Each row is a point. Each copy is the shape, with its points in the same order, turned, moved and blurred by noise. Some copies are also mirrored. Which?
In the rows, zero is written as 128.

Shape (7 x 2):
[[ 98 169]
 [ 70 143]
 [215  86]
 [113 117]
 [132 142]
 [103 126]
 [ 56 122]]
Copy 1 (7 x 2):
[[171 130]
 [152  90]
 [ 61 219]
 [115 130]
 [134 148]
 [123 117]
 [130  70]]
Copy 1 is: mirrored
Copy 2 (7 x 2):
[[112 100]
 [143  87]
 [130 243]
 [149 138]
 [118 145]
 [145 124]
 [171  83]]
Copy 2 is: only turned

Shape, 10 rows:
[[116 167 121 145]
 [103 141 107 172]
 [189 113  97 131]
 [161 116 193 127]
 [112 164 128 183]
 [155  96  66  62]
 [110 126 139 172]
 [149 142  52  81]
 [ 53 152  49 107]
 [128 127 201 137]]
Copy 1, 10 rows:
[[122 140 121  82]
 [130 168  96 100]
 [124  80  75 118]
 [ 62  93 154 129]
 [102 158 115  77]
 [185  67  96 157]
 [ 95 165 123 112]
 [193  79  81 118]
 [219 164 116 109]
 [ 58 128 170 122]]
Copy 1 is: mirrored
Copy 2:
[[130 119  89 107]
 [173 116 128 108]
 [112  62 136 182]
 [108 167 136 200]
 [183 125  93 120]
 [ 58  45 153 128]
 [165 130 127 126]
 [ 75  34 112 110]
 [119  83 128  37]
 [132 186 127 177]]
Copy 2 is: mirrored
Copy 3, 10 rows:
[[152 155 167 114]
 [165 137 160 131]
 [118  73 115  98]
 [ 61 116 159 152]
 [155 141 197 122]
 [119 129  43  94]
 [142 130 171 143]
 [145 145  78  66]
 [198 201  93 104]
 [ 74 145 184 169]]
Copy 3 is: only turned

Shape (11 x 8):
[[111 111 112 196  77 172 128 132]
 [117 166 159 181 104 169 152  92]
 [161 136 144 104 104 117 135 122]
 [160 131 110 132 133 139  89  79]
 [110 163 102 154  51 162 128 117]
 [107  94 179 110 187  60 146  96]
 [167 132 147 144  81 184  89 132]
 [168 144 149 200  36 131 117 131]
 [137 123 146 114 208  98 165 136]
 [163  66 184  88 143  95 202  84]
 [ 57 126 178 124 161 129 141 121]]
Copy 1:
[[156  63  60 119 111 124 118 147]
 [143 107  69  54 118 180 119 151]
 [142 147 133 104 140 146 102  86]
 [140 148  86 135  73 157 125  91]
 [125  93  65  87 101 126  62 120]
 [110 216 153 122 133 142 185 159]
 [186 107  78 128 114 162  77  97]
 [200  77 119  83  89 136  87 131]
 [ 93 159 140 134 152 189 191 110]
 [149 197 148  64 175 114 185  94]
 [ 91 164  86 120 166 155 130 178]]
Copy 1 is: mirrored
Copy 2, 11 rows:
[[ 49 116 161 139  80 125 138 107]
 [ 49 126 154 137 141  74 141 152]
 [128 109 124  93 160 119 154 122]
 [123 151  95 113 122  88 117 104]
 [ 89 121 157 140  87  96 192 128]
 [143 139 135  95 189 156  50 183]
 [ 69  97  87 125 119 105 164  93]
 [ 39 143 141 134 141 139 199  87]
 [151  94 155 107 191 116  51 133]
 [114 114 142   7 192 140  86 159]
 [108  93 141 141 142 130  78 208]]
Copy 2 is: only turned

Shape, 16 rows:
[[ 70 135 108  95 128 151 159  70  76  84  62]
 [104 154  87  41 118 150 196  93 105  91 143]
 [100  99 165 129 124 175 118 202 169 135 118]
 [116 147  75 151 175  76 183 136  85 147  74]
 [133  83 150 133 136  97 106 177 131 124 120]
 [ 80 122  97  99 116 198 200  73  66  71 146]
 [ 79  91  82 158 241  98 107 162 131 139 114]
 [ 60 136 120 113 100 148  60 188 116 127 162]
 [143 191 136 110 114 187 169  82 112  48 139]
 [107 121 149 138 129 119 117  95 162 166 139]
 [158  96  82 127 192  94  93 124 132 135  83]
 [140  97 198 111 157 144 106 178 134 168 156]
 [121 131 112 172 211  82 121 134 103 153 102]
 [133  82  94 173 173  59 151 114  96 110 116]
 [ 93 168 149  77 132 117 204  65 128  36 124]
 [108 161  95 104  87 170 208  70 151  64 130]]
Copy 1, 16 rows:
[[138  80  98  97  90 157  95 105 104 184 205]
 [112  88 146 125  82 206  63 107  65 120 181]
 [113 124 157 154  54 108 144 123 157 148  63]
 [121 162  50  95 137 161  67  65 139 147 130]
 [116 154 156 102 118 123 139 117 176 132  96]
 [101  52 139 154 124 166  84 102  51 180 187]
 [115 179  95  60 121  74 125  49  98 133  83]
 [122  67 135 132  94  79 136 140 138  67  98]
 [113  82 130 129 107 199  84 197  64 183 146]
 [199 143 133 140 114 147 149 115 119 131 103]
 [154 204 133  61 121 102  88 106 127 146 125]
 [154 117 192 116 105 132 126 106 159 138  33]
 [149 165  76  68 151 124 104  85 125 151  82]
 [115 187 106  87 182 144 126  77 128 153 140]
 [107  96 122  89  84 246 133 140  65 163 181]
 [112 114 121 175  80 209 104 151  53 160 187]]
Copy 1 is: mirrored
Copy 2 (16 x 11):
[[145 149 148 183 174 175 164 108 209 131 115]
 [144 119 132 172 201 128 141 162 166 185 165]
 [111 101  93  86 151  71 189 110 107  94  76]
 [183 132 174 206  83 119 121 137 134 109 102]
 [ 96 139 150 118 118  94 167 103  73 112  90]
 [127 118 149 173 242 163 143 164 188 110 150]
 [101 100 163 158  38  80 168 124 141  60 138]
 [116  59 108 110 163 124 186  53  91 100 151]
 [128 170  54 189 224 153 138 150 142 123 144]
 [ 91 108  99 121 119 124  93 105 129 125  94]
 [120 176 151 125  47 120 145 125 129 110 139]
 [ 82 132 118  93 148  33 126  84  95  98 104]
 [127 141 149 183  56  98 113 100 129  72 115]
 [102 150 187 190  83 140 121 143 100  92 108]
 [ 93 153  98 235 197 143 151 149 172 183 116]
 [131 118  79 177 203 176 140 194 161 157 113]]
Copy 2 is: only turned
Copy 3 (16 x 11):
[[134 177  62 192 100 116  92 166  95 133 150]
 [ 94 133 114 225 120 123  74 133  74  71 133]
 [151 179 158 110 221 122  65 138 145 133  81]
 [155 121  43 138 114 120 135  60 125 109 116]
 [108 127 113 100 183 130  85 120 156 163  78]
 [104 164 121 226 121  72 101 147  32 119 138]
 [139 128  46 132 223 148 188 103 147 138  82]
 [132 104 162 140 199  79 110 197 182 117 113]
 [113 156 169 169 118 152  85 140  41 119 189]
 [ 96 183 151 123 141 143 142 131 168 123  82]
 [128 111  63 125 151 197 140 122 132 158  65]
 [ 82 162 145  58 208 131  96 142 127 106  61]
 [138 133  64  94 160 142 168  97 135 128 105]
 [ 92 114  60 127 133 121 146  66 126 188  94]
 [ 63 178 110 201 125 153  80 108  86 111 202]
 [117 172 166 236 103 142  83 106  76 118 156]]
Copy 3 is: only turned
